Rows are points. Each copy is the shape, with its points in the same order, turned, moved and blurred by noise. Say if it was mirrored as well.

Shape (9 x 3):
[-.19 .38 .10]
[-.32 -.21 -.40]
[.33 .21 .29]
[-.42 -.31 .55]
[.11 .16 -.32]
[.24 .01 .23]
[.06 -.19 -.25]
[.16 .09 .49]
[.10 .15 -.27]
Copy 1 (9 x 3):
[-.37 .22 -.13]
[-.11 -.45 -.04]
[.12 .53 -.13]
[-.23 .16 .71]
[.10 -.01 -.40]
[.15 .37 .05]
[.20 -.16 -.07]
[.01 .58 .21]
[.00 -.02 -.28]
Copy 1 is: only turned
Copy 2 (9 x 3):
[-.27 -.31 .22]
[-.01 .06 -.41]
[.08 -.07 .64]
[.45 -.67 -.02]
[-.22 .23 .12]
[.21 -.04 .42]
[.12 .20 -.04]
[.22 -.31 .55]
[-.18 .20 .14]
Copy 2 is: only turned
Copy 3 (9 x 3):
[.10 .29 .41]
[-.06 -.47 .24]
[-.02 .52 -.07]
[-.80 .16 .44]
[.24 -.07 .06]
[-.16 .34 -.14]
[-.03 -.24 -.17]
[-.24 .57 .03]
[.21 -.04 .00]
Copy 3 is: mirrored

Shape:
[-.11 -.01 -.25 .41 .10 .01]
[.18 .35 -.14 .24 .15 -.21]
[.30 .12 -.03 .15 .31 .08]
[.01 -.21 -.52 .31 -.14 -.22]
[.31 .56 -.07 -.28 .04 .12]
[.33 -.21 .04 .27 .20 .24]
[.72 -.42 .12 .36 .18 .23]
[.02 .12 -.36 .04 .73 .02]
[-.11 -.26 .17 -.14 -.28 -.22]
[.24 .30 .25 -.10 -.37 -.46]
Copy 1 (10 x 6):
[.04 -.28 -.20 .10 -.14 -.37]
[.13 .08 .01 .31 .03 -.53]
[.39 .02 .19 .16 -.15 -.31]
[-.26 -.05 -.38 -.02 -.29 -.47]
[.55 .44 -.03 .31 .21 -.06]
[.20 -.15 .27 .15 -.54 -.15]
[.16 .01 .45 .26 -.88 -.26]
[.68 -.11 -.03 -.15 .03 -.62]
[-.37 .03 .20 -.14 .03 .08]
[-.31 .45 .27 .26 .28 -.18]
Copy 1 is: only turned
Copy 2 (10 x 6):
[-.03 -.17 -.06 .42 -.01 -.23]
[-.09 -.21 -.02 .04 -.31 -.52]
[.14 -.18 -.17 .10 -.49 -.25]
[-.13 .28 .02 .44 .08 -.38]
[-.12 -.08 -.19 -.48 -.45 -.20]
[.20 -.01 -.15 .38 -.53 -.04]
[.26 .16 -.07 .56 -.89 -.04]
[.29 -.30 -.61 .13 -.12 -.44]
[.32 .16 .44 .04 -.01 .01]
[.05 .05 .60 -.32 -.40 -.41]
Copy 2 is: mirrored
Copy 3, 10 rows:
[.01 -.03 -.26 .29 -.13 .10]
[.20 .07 -.06 .32 -.33 -.21]
[.00 -.01 .20 .33 -.01 -.13]
[.41 -.26 -.35 .34 -.14 .36]
[.33 .19 .36 -.11 -.09 -.31]
[-.18 -.10 .23 .29 -.07 .24]
[-.26 -.24 .49 .58 -.09 .41]
[.01 .05 -.25 .44 .40 -.25]
[.07 -.51 .04 -.33 -.27 .17]
[.41 -.31 .26 -.09 -.59 -.16]
Copy 3 is: only turned

Shape, 13 rows:
[-.03 -.57 .02 .06 .24 .01 -.46 -.41]
[.15 -.40 -.21 .02 .09 -.15 -.40 -.34]
[-.48 -.08 .24 -.55 -.21 .30 .08 .34]
[-.57 -.31 -.24 -.39 -.47 .09 .24 .28]
[-.23 -.05 -.05 -.35 -.52 .42 -.02 .14]
[-.07 .25 .15 .06 .26 -.31 -.05 .41]
[.38 -.56 -.27 -.28 .29 .07 -.04 -.02]
[-.14 .12 .26 -.15 .06 -.11 .35 .35]
[.40 -.36 .35 .30 .19 -.42 -.14 -.22]
[.02 -.52 -.36 .15 .14 .39 .01 -.16]
[-.33 -.01 -.22 -.34 -.42 .07 -.22 -.48]
[.32 -.23 .31 .22 .04 -.19 -.41 -.09]
[.03 -.18 .07 .16 -.13 -.35 -.40 .26]
Copy 1:
[.14 .29 -.22 -.28 .25 .02 .38 -.54]
[.08 .21 -.32 -.26 -.01 -.15 .21 -.41]
[-.17 -.31 .24 -.13 .19 .72 -.18 .19]
[-.61 -.23 -.26 -.18 .04 .63 -.21 .12]
[-.05 -.31 -.22 .02 -.11 .66 -.05 .20]
[-.06 .11 .25 .13 .27 -.28 -.36 .18]
[.06 .24 -.23 -.72 -.02 -.09 .23 .09]
[-.31 -.05 .34 .05 .19 .05 -.11 .41]
[-.01 .62 .18 .02 -.03 -.36 .35 -.21]
[-.01 .18 -.59 -.33 .29 .13 .40 .07]
[-.12 -.51 -.33 .04 -.14 .28 .17 -.41]
[.25 .51 .08 .10 -.05 -.14 .16 -.24]
[-.04 .42 -.07 .11 -.05 -.02 -.31 -.18]
Copy 1 is: mirrored
Copy 2:
[-.39 -.63 -.24 -.28 .13 -.07 -.42 .04]
[-.10 -.55 -.36 -.07 .14 -.07 -.40 -.19]
[-.31 .63 .24 -.15 -.02 -.26 -.17 .17]
[-.36 .54 -.26 -.06 .01 -.62 .16 -.10]
[-.17 .46 -.03 -.15 -.41 -.28 -.10 -.05]
[.28 .00 .26 .17 .48 .14 -.02 .21]
[.18 -.19 -.39 -.47 .31 -.22 -.59 -.23]
[.16 .21 .41 -.01 .35 -.30 -.04 .20]
[.22 -.77 .02 .15 .35 -.30 -.49 .18]
[-.07 -.34 -.37 -.62 -.04 -.23 .00 -.14]
[-.46 -.01 -.07 .15 -.34 -.15 -.09 -.39]
[.12 -.60 -.08 .11 .02 -.01 -.50 .31]
[.08 -.22 -.29 .29 .22 -.04 -.22 .32]
Copy 2 is: only turned
Copy 3 (13 x 8):
[-.09 -.49 -.19 .15 .39 -.25 -.16 -.46]
[.20 -.41 -.22 .21 .19 -.18 -.01 -.40]
[-.16 .17 -.19 -.29 .06 -.13 -.31 .67]
[-.15 -.09 -.62 -.13 -.31 -.15 -.15 .62]
[.07 .00 -.11 -.20 -.34 -.42 -.28 .46]
[.02 .51 -.12 .20 .19 .28 .15 .00]
[.38 -.37 -.34 -.28 .16 .18 -.30 -.30]
[-.12 .30 -.05 -.07 -.01 .38 .04 .32]
[.02 -.34 .21 .43 .21 .39 .00 -.44]
[-.07 -.33 -.37 -.31 -.18 -.13 -.23 -.47]
[.10 -.38 -.15 -.02 -.10 -.61 .26 .29]
[.12 -.16 .18 .43 .21 .05 -.15 -.36]
[.12 .09 -.20 .59 .02 .05 -.14 -.09]
Copy 3 is: only turned
Copy 4 (13 x 8):
[-.23 -.54 -.33 .11 .27 .47 -.18 -.29]
[-.03 -.46 -.45 .14 .01 .44 .01 -.22]
[-.07 -.26 .51 -.61 -.05 -.26 .04 -.39]
[-.29 -.36 .12 -.71 -.25 -.28 .41 -.45]
[-.11 -.47 .40 -.48 -.40 .03 .18 -.21]
[.10 .28 -.12 .01 -.03 -.33 -.20 -.09]
[.29 -.71 -.50 -.28 .15 .15 -.06 -.07]
[.04 .06 .10 -.28 .12 -.45 .06 .07]
[-.04 -.36 -.38 .52 .34 .01 -.02 .15]
[-.29 -.62 -.43 -.44 -.09 .29 -.17 .06]
[-.18 -.25 .19 -.26 -.20 .55 .48 -.35]
[-.01 -.41 -.16 .50 .05 .08 -.18 .00]
[-.05 -.24 -.22 .32 -.21 -.19 -.07 -.31]
Copy 4 is: only turned
